Each row of a before or after table is a point. One or more steps were done to the points. Then noise was added and the rows were shuffled. The steps act on how far a point lies along the listed directions, d1 being the first. Write out the steps. A step turns or swaps two directions, mirrors them in a line or flattens them onto one, adds a multiple of one to another, or multiplies one. Angles are multiples of 10 degrees, from the lower direction toward the higher: turns from -170 to 170, lines from 10 to 170 but not 90. Use the fewest steps. Two steps may share a direction if one is a turn and the other turns, adds or multiplies; they go together, in the order done. Otherwise the lowest direction goes first.

Directions:
(1): [-42 -31  23]
(2): [ 37 -43   9]
Before:
[[ 56 -42 -15]
 [ 14  44 -14]
 [-20  -6  25]
 [-55 -66  39]
 [-30  24  -4]
 [ 37 -43  10]
 [  8 -22 -22]
 [-82 -35  14]
 [-20 -57  33]
 [-14  -5   4]
 [  0 -27   9]
 [-12 -47  20]
 [ 52 -19   1]]
After (13 x 3):
[[  3 -13   6]
 [ 14 -21  20]
 [-30 -22  13]
 [ 27  47 -22]
 [ 49 -25  -8]
 [ 25  -6  -6]
 [ 64 -70  11]
 [ 39  43 -43]
 [ 18 -87  11]
 [  3  -1 -31]
 [-41  27   5]
 [ 61 -32   5]
 [ 44  26 -19]]
Steps: turn d1 and d2 by 80 degrees

Directions:
(1): [  4 -33 -35 -22  26  38 -28 -64   9]
(2): [-18 -14 -69   8 -20 -55   1  -5 -34]
(3): [  1  44 -33  -4  57 -10  49  -2  33]
(4): [-57  14   0   9  -8  50  39 -12 -46]
(5): [ 13 -41 -21 -49  18  23  16  62 -18]
Before:
[[  9  12  -4 -45  49  24  46  39   4]
 [-21  -6  -8 -10   0  54   5 -10 -25]
 [-22  -5 -39 -24  43  33  35  15 -20]
 [-44  40 -52  -7  16   5  95  54 -14]
 [-17  39   1   2   5  20  23 -44  -7]
 [-34  26 -32 -11  69   1  50  36   9]
 [ 19   8  -7 -35  65  44  54  38  30]
 [ 35 -34  77  -9  -7  55 -45 -26  48]
 [ 11  -3   2  -2  -4  34 -11  23  18]
 [ 54 -34  36 -78  33  80 -31  25  34]
 [-25  12  -8 -20   5  44  50  52 -19]
 [-37   3 -38  -5  -4 -17  10 -11 -24]
 [  8  24 -41 -31  47   6  55  70   5]]
After:
[[-24  14 -13 -15  -1  43  50  53 -18]
 [  9   8 -32 -30  48   7  61  48  15]
 [  3  12 -20 -43  41   9  49  41  -5]
 [ 35 -38 -23 -64   2   9 -21  39  -5]
 [  4  -7 -13   2 -12  17  -7  25   9]
 [-39  38 -27 -17  30  39  91  47   3]
 [-29   4  -9 -13  14  14   1 -18 -10]
 [-23  -8 -18  -5 -11  39   6  -6 -36]
 [-24  36  -1   3   0  12  24 -43 -14]
 [-28  27 -30 -13  71   8  48  34   9]
 [ 15 -33  21   3 -39 -17 -34  -8  10]
 [-19  -2 -39 -26  45  29  37  18 -20]
 [ 11  22 -36 -36  48  14  51  69  13]]
Steps: flatten d1 and d2 onto the line at 20 degrees

Directions:
(1): [ 17  19 -63 -36   8 -12  -7 -15  28 -16 -77 -16   1 -44]
(2): [ -5  47  -1   3  41   8  18  31  68  -3  58  -4 -14 -45]
(3): [ 16  19 -24 -23   9 -26  65  25 -21  32  -9  23 -67  39]
(4): [-38 -43 -62  62  21 -22 -17  22  -8 -39   9  11 -32  -1]
(5): [ 41  11 -14 -15  34 -21  22 -33 -63 -45  41  24  28 -32]
(6): [ 23  49 -63  14 -54  29  -9  -9   3 -14  36 -22  13  47]
Before:
[[-21 -26 -49  23 -27  -2 -33  16   4  12 -61 -30 -16  42]
 [ -6 -25 -36  -7   8 -21   5  32   4  -2 -45  16 -53  20]
 [-17 -42  68 -27 -13  -3   7  23  43  31 -51   1  15   3]
 [ -3   4  93 -32 -14  34  34  16  -6  41  34  -2 -10  18]
 [  9  33  29 -13  35   9 -34   4  30 -14  44  -7  28 -40]
 [-21  -9   2  -4 -27 -14   4   1 -24  52 -92 -10  -1  56]
 [  5   4  30  25  59   6 -27 -19  -2 -63  72  -5  56 -64]
 [ 21  -4 -32   8  -6  17  -5 -33 -21 -41  19 -32  48 -25]
 [  2  55 -76  30 -40  28 -56  -8  40 -88  73 -38  49 -32]
 [  3  56 -67 -14   8 -10 -15 -34  24 -60   0 -25  35 -41]]
After, 10 rows:
[[-15  25 -72  37 -80  34 -72  -7  34 -67  19 -48  42  12]
 [ 18 -18 -41  12 -32  25 -21 -37 -26 -33   1 -41  48   6]
 [ -5 -11 -29  -5  25 -25   9  33  20 -11 -23  28 -58  -4]
 [-23 -10  20 -12   0 -21  16   7 -14  46 -83  -2  -2  27]
 [-12 -51  80 -32  11 -15  16  13  14  18 -48  15  24 -13]
 [ 12  25  22  -9  18  13 -40  -6  10 -13  34  -8  35 -23]
 [ 20  -5   5  30  13   7 -37 -40 -39 -73  53 -14  64 -24]
 [-28 -40 -25  19 -16  -9 -31  18   5  19 -73 -21 -17  28]
 [  2   7  94 -34  -1  27  36  22  -9  35  42  -2  -8   5]
 [ -2  50 -71  -9 -20  -4 -32 -30  21 -54 -19 -32  32 -19]]
Steps: add 0.7 times d3 to d2; turn d5 and d6 by 30 degrees
